Each row of a before or after table is a point. The points were changed in one or more steps. Then noise was added and the rows were shuffled. The steps act on how far a point lies along the listed directions, d1 being the first. Name the steps. A step turns or swaps two directions, mirrors them in a line or flattens them onto one, adds a multiple of one to another, or multiplies one. Angles are multiples of 10 degrees, from the lower direction toward the higher: turns from -170 to 170, lines from 10 to 170 but not 90. Use the fewest steps. Two steps may share a direction if one is a turn and the other turns, adds or multiplies; they go together, in the order done. Otherwise the lowest direction goes first.

Directions:
(1): [-2.4 -5.6]
(2): [ 5.6 -2.4]
Before:
[[  2.1  -5.0]
 [ -6.9  -2.5]
 [  1.4  -2.6]
 [ -9.6   1.9]
 [  1.6   0.0]
 [  0.9  -3.8]
 [ -1.9  -0.5]
 [-10.0   0.3]
 [  3.1  -1.5]
 [  1.5   5.8]]
After, 10 rows:
[[-0.1  1.6]
 [-5.6 -0.5]
 [-2.2 -2.3]
 [-0.6 -0.8]
 [ 4.7  8.2]
 [ 4.9 -3.3]
 [-2.7 -0.9]
 [-3.7  0.9]
 [ 4.1  9.4]
 [ 0.8  7.5]]
Steps: turn d1 and d2 by -110 degrees

Directions:
(1): [-0.5  1.3  4.8 -3.2  3.5  8.0]
(2): [-4.8  5.1  5.2 -2.9 -3.2 -4.0]
(3): [-3.1 -8.0  4.3 -0.4  3.0 -3.0]
(4): [-7.3 -1.9 -2.4  3.0 -4.4  4.4]
Before (10 x 6):
[[-11.0  10.2   5.6  -0.2 -10.0  -5.6]
 [ -1.6   1.7   0.5   0.1   0.1  -3.5]
 [  6.8   0.6  -3.6   0.1   2.4  -2.9]
 [  4.5  -5.0   2.2  -3.9   5.0  -5.4]
 [  4.1  -0.8  -1.2  -2.3   1.5  -6.2]
 [ -3.0  -5.6  -1.5   1.8  -2.1  -3.6]
 [ -5.2  -0.2  -0.9  -0.5  -3.7  -6.1]
 [ -7.5  -1.7  -2.6   0.4  -3.1  -2.2]
 [  1.1   0.1  -4.0   1.5  -1.0   2.4]
 [ -2.6  -3.1  -2.3  -0.4   0.0   2.4]]
After (10 x 6):
[[ -5.3  -1.2  -1.8  -0.5  -1.7  -3.6]
 [ -0.8   1.9   0.8  -0.2   0.5  -3.7]
 [-14.7   9.3   4.4   1.4 -12.2  -3.5]
 [  5.5  -0.4  -0.8  -2.9   2.2  -7.0]
 [ -2.0  -0.7  -4.9   2.9  -2.9   4.3]
 [ 11.2  -3.2   4.3  -6.8   9.0  -9.4]
 [ -0.9  -2.7  -1.7  -1.1   1.0   1.5]
 [ -3.1   0.4  -0.1  -1.2  -2.3  -7.4]
 [  4.4  -0.1  -4.4   1.2   0.7  -1.4]
 [  2.1  -4.2   0.1  -0.3   0.7  -6.6]]
Steps: add -1.5 times d3 to d4

Directions:
(1): [-11.6   2.6  -4.2   2.8   1.5  -0.1  -0.8  -2.7   1.7  -3.9   2.6]
(2): [-0.7  7.4 -0.4  6.2 -2.4 -3.8 -2.3  7.6 -2.1  2.8 -3.6]
(3): [ 1.6  6.5 -1.3 -3.8  7.7 -2.9 -0.4 -2.3  5.3  6.2  1.7]
(4): [-0.3 -0.7 -6.0 -6.7 -0.4  4.5 -4.5  8.4  2.4 -1.4  1.2]
Before, 11 rows:
[[ -1.8   1.3   5.9   0.2   7.3  -6.7   3.9 -11.9   5.9   0.1   5.1]
 [ -4.8   2.3  -4.8  -3.1   4.5   3.2  -1.2  -2.6   3.8  -0.3   3.9]
 [ -3.3   4.8  -0.1  -4.5   3.0   2.2  -2.0  -2.2   5.7   3.4  -4.3]
 [ -5.8   6.2  -5.7  -4.1   7.8   1.3  -2.1   3.1   5.1   1.2   4.4]
 [  9.9   8.3   4.1   5.5   5.6  -4.4  -0.6  -0.9  -3.3   6.3  -3.4]
 [ -4.0   2.2  -0.2   3.2  -4.9  -0.2  -1.2   7.1  -1.5  -0.7  -2.1]
 [ -5.0  -0.9  -5.3  -2.0  -0.3  -0.1  -2.4   6.8  -1.8  -5.6   1.3]
 [  4.1 -10.9   6.9   0.6  -4.9   2.5   0.5  -9.1  -3.5  -4.3  -0.3]
 [  8.4  -1.7  -5.8  -9.8   5.6   3.6  -0.3  -0.1   3.4   4.7   2.4]
 [ -1.8   5.5   4.3   0.8   4.6  -4.6   3.4  -7.1   4.5   3.9   4.5]
 [  8.2   2.2  -2.4  -5.9   3.5  -2.6  -2.1   4.6   3.4   4.5   2.6]]
After:
[[ 0.3  3.1  2.3 -2.9 -0.2  2.3 -1.6  0.1  2.9  3.6 -6.5]
 [ 7.9  5.1 -0.4 -1.2  2.5 -5.7 -1.4  4.3  1.6  6.0  0.9]
 [ 3.6 -6.9  2.4 -9.4  3.6  0.9  0.7 -3.6  6.0 -3.2  5.8]
 [ 0.1  1.6 -2.6 -0.6 -0.7  3.1 -1.9  4.0 -0.1  0.3  0.4]
 [-1.9 -7.3 -2.3 -6.6 -0.9  6.0 -5.0 -2.6  2.7 -5.1  3.4]
 [ 3.4 -2.4  4.1 -5.4  1.5  0.7  2.7 -4.2  3.8  1.2  4.9]
 [ 9.7  1.9  5.3  0.9  8.6 -1.8  2.6 -9.9 -1.3  3.9  0.1]
 [ 1.1  4.4  0.2  1.9  1.3 -0.7 -0.5  6.7 -0.9  2.2 -0.9]
 [-4.4  2.3 -2.1  4.5 -1.8 -3.9 -1.0  6.3 -4.5 -3.7 -1.4]
 [ 7.9  4.7 -6.8 -4.9  3.3  0.7 -2.8  7.9  1.7  7.0 -0.9]
 [-4.5  2.0  3.3  6.3 -3.6 -2.7  2.2 -0.4 -2.1 -0.1 -1.9]]
Steps: flatten d1 and d3 onto the line at 130 degrees; turn d2 and d4 by -70 degrees

Directions:
(1): [ 2.7 -1.1 -7.0  2.4  3.0 -1.2 -0.2 -6.4 -4.5  4.7 -6.2 -8.4 -3.1  2.7
  4.0  4.9 -1.7  2.7]
(2): [-10.2  -8.7   1.6   3.8  -1.6   3.0   3.6   1.3  -0.8  -6.2  -2.7  -3.0
  -0.2  -3.7   5.1   2.1  -2.5  -1.7]
(3): [  4.0 -10.2  -4.6  -1.3  -2.6  -7.6   6.5  -2.0   0.9  -0.9  -0.2   4.5
   2.0  -1.1  -6.5   2.3   0.8   2.0]
(4): [ 5.0 -5.8 -0.3  2.4 -9.4  7.3 -6.5  4.9 -1.2  2.3  2.6 -4.5  0.4  1.6
 -4.1  1.9 -1.2  0.8]
Before, 13 rows:
[[  7.6   2.5  -1.8  -2.2  -5.8   6.2  -6.7   1.1  -1.2   3.6   2.7  -1.1
    2.0   2.4  -5.4   2.7   2.0   1.5]
 [  1.6   1.3   3.5  -3.9  -4.9   5.2  -4.4   4.6   2.4  -0.5   6.5   3.7
    1.7  -1.1  -8.2  -3.5   3.6   1.2]
 [ -8.0  12.5   6.6  -1.1   6.6   2.9  -3.9  -2.0   2.0  -0.8  -0.3  -2.3
   -0.4   0.7   6.4  -3.2  -1.0  -1.0]
 [ -3.4  -0.1   8.5  -0.2  -6.8   5.6  -0.1   5.1   3.7  -6.4   4.5   4.3
    5.0  -4.8   0.2  -0.3   0.8  -1.8]
 [ -8.4  -3.2   0.0   5.3   0.4   6.1  -2.1  -1.8  -2.8   0.7  -6.2 -10.1
   -2.8  -5.2   8.1   0.0  -1.3  -1.8]
 [ -9.4  -4.1   8.1  -1.6  -6.4   7.9  -2.3   9.5   3.9  -8.4   5.2   0.8
    3.6  -2.8   0.7  -4.5  -3.1  -2.8]
 [  2.1   6.8   3.2  -1.6   1.0   7.5  -6.4   1.7  -2.3   1.4  -0.9  -8.4
   -1.5   1.8   5.8   0.8  -1.0  -0.1]
 [  1.5  12.0  -0.1  -7.2   8.4  -3.2   1.7  -2.1  -1.3   3.5   0.9   1.2
    0.1   3.9   1.3  -2.4   2.7   0.8]
 [  1.0  -6.4   2.7  -0.4  -2.6  -2.9   6.8   1.9   2.1  -4.2   1.5   5.2
    1.0  -1.6  -2.9  -1.6   2.1   0.8]
 [ -4.1  -0.5   0.1   0.4  -4.7   7.3  -5.2   5.1   0.7   0.1  -1.4  -4.4
    1.2   0.4   1.6   1.9  -0.2  -0.7]
 [  2.1   5.5   1.4  -6.4   4.1 -10.5   1.3  -0.7   6.2   2.0   6.2  11.3
    0.9   0.5  -5.6  -6.1   1.9   0.0]
 [ -5.2   5.2  -0.8   3.4   6.5  -0.8   0.4  -4.8  -1.4  -2.7  -5.8  -5.7
   -4.1  -0.9  10.5  -1.2   0.2   0.5]
 [ -4.3  -9.4  -0.8   1.4   1.0  -6.9   9.0  -3.0  -0.7  -3.6  -3.1   0.3
    1.2  -1.0   1.1   1.7  -2.1   0.5]]
After, 13 rows:
[[ 11.8  -1.1  -7.2   1.5  -1.9  -3.5  -3.1  -4.4  -1.7   4.6  -2.3  -4.6
   -2.6   3.1  -2.3   1.1   1.8   4.9]
 [  1.2  -2.6  -3.6  -0.9   3.6  -0.6   2.2  -4.8  -4.1   0.4  -6.5  -9.2
   -1.9   0.6   6.3   5.4  -1.8   1.9]
 [  2.7   8.9  -2.8  -6.9   8.9  -5.7   3.9  -4.2  -2.2   4.1  -0.8   0.4
   -0.2   4.1   0.9  -0.7   2.4   1.8]
 [ -9.8  -1.7  -0.4  -0.4   3.3   0.7   5.5  -3.5  -1.0  -6.0  -4.0   0.4
    1.2  -3.7   5.2   3.3   0.3  -1.3]
 [  6.3  -3.6   3.4  -1.2  -7.2  -0.4  -1.5   4.9   1.7   1.2   5.8   3.4
    3.3   2.3  -8.2  -2.3   0.0   0.3]
 [ -5.0   2.2   4.0   1.0  -4.5  13.0  -9.8   6.1  -1.0  -0.8   1.5 -10.3
   -0.3   2.1   5.6  -1.6  -4.7  -0.7]
 [  4.2   7.5  -3.3  -0.3   4.2  -0.1  -5.9  -7.2  -2.1   7.2  -3.7  -8.7
   -1.9   5.1   2.3   2.4  -1.5   3.8]
 [  5.6  -9.6  -6.0   3.7  -6.5   2.7  -3.8  -2.0  -3.0   6.4  -3.7  -8.8
   -1.4  -1.9  -2.9   2.5  -0.1   2.0]
 [ -2.5   6.4   6.6   2.1  -3.8  10.4  -5.9   2.5   0.0  -1.7   1.1  -4.6
    1.6  -1.7   6.1   1.4  -0.9  -1.0]
 [  0.9   2.0   7.3  -0.4  -3.3   4.1  -0.4   5.6   2.3  -2.5   4.3   3.5
    0.4  -0.2  -1.2  -4.5   2.2  -0.6]
 [ -5.0  -3.6  -3.3   1.4  -2.8   4.5  -2.2   1.6  -0.7   0.2  -4.8  -6.1
    0.5   0.1   3.3   4.1  -1.1   0.2]
 [ -3.0  13.1   4.8  -4.9   7.5  -5.2  -2.4  -0.2   5.1   1.8   5.1   7.2
   -1.1   0.9   1.5  -7.5   0.8  -1.9]
 [-11.1   4.9   4.6  -1.0   4.0   6.1  -0.7   0.2  -0.1  -4.0  -0.3  -1.9
   -1.5  -3.3   4.6  -2.4   1.2  -0.9]]
Steps: turn d1 and d3 by 70 degrees; swap d2 and d4
